Every row gives one point. Before rounding, the points of a table are all equally far from one centre. They may lie mostly on one side of it. Where is the centre, to within rounding?

Points (9 x 2):
[[-0.05 -0.07]
 [ 0.37  0.53]
 [-0.16  0.23]
 [-0.09 -0.02]
 [-0.16  0.20]
 [ 0.00  0.51]
 [ 0.31 -0.16]
 [-0.16  0.25]
 [ 0.23  0.57]]
Centre: [0.21 0.20]

Points (12 x 8):
[[-0.03  0.05 -0.57 -0.46  0.16 -0.14  0.12  0.28]
 [ 0.11 -0.28 -0.05  0.10  0.23 -0.32 -0.42 -0.43]
 [ 0.02  0.44 -0.14 -0.66  0.20 -0.38 -0.03 -0.07]
 [-0.01 -0.11 -0.31 -0.59  0.39 -0.30  0.04 -0.22]
 [ 0.06  0.06 -0.34 -0.26 -0.14 -0.52 -0.17  0.58]
 [-0.01  0.04 -0.21 -0.85  0.29 -0.08 -0.16  0.02]
 [ 0.01  0.25  0.20 -0.42 -0.08 -0.13 -0.74 -0.16]
 [ 0.02 -0.02 -0.19  0.03  0.17 -0.37  0.22  0.39]
 [ 0.15 -0.28  0.05 -0.45  0.24  0.09  0.12  0.24]
 [-0.04  0.03 -0.14 -0.14  0.29 -0.12  0.34  0.15]
 [-0.18  0.35 -0.18 -0.54  0.07  0.09  0.04 -0.06]
 [ 0.42 -0.24 -0.23  0.09 -0.38 -0.09 -0.13  0.19]]
Centre: [ 0.17  0.04 -0.15 -0.22  0.07 -0.18 -0.28  0.04]
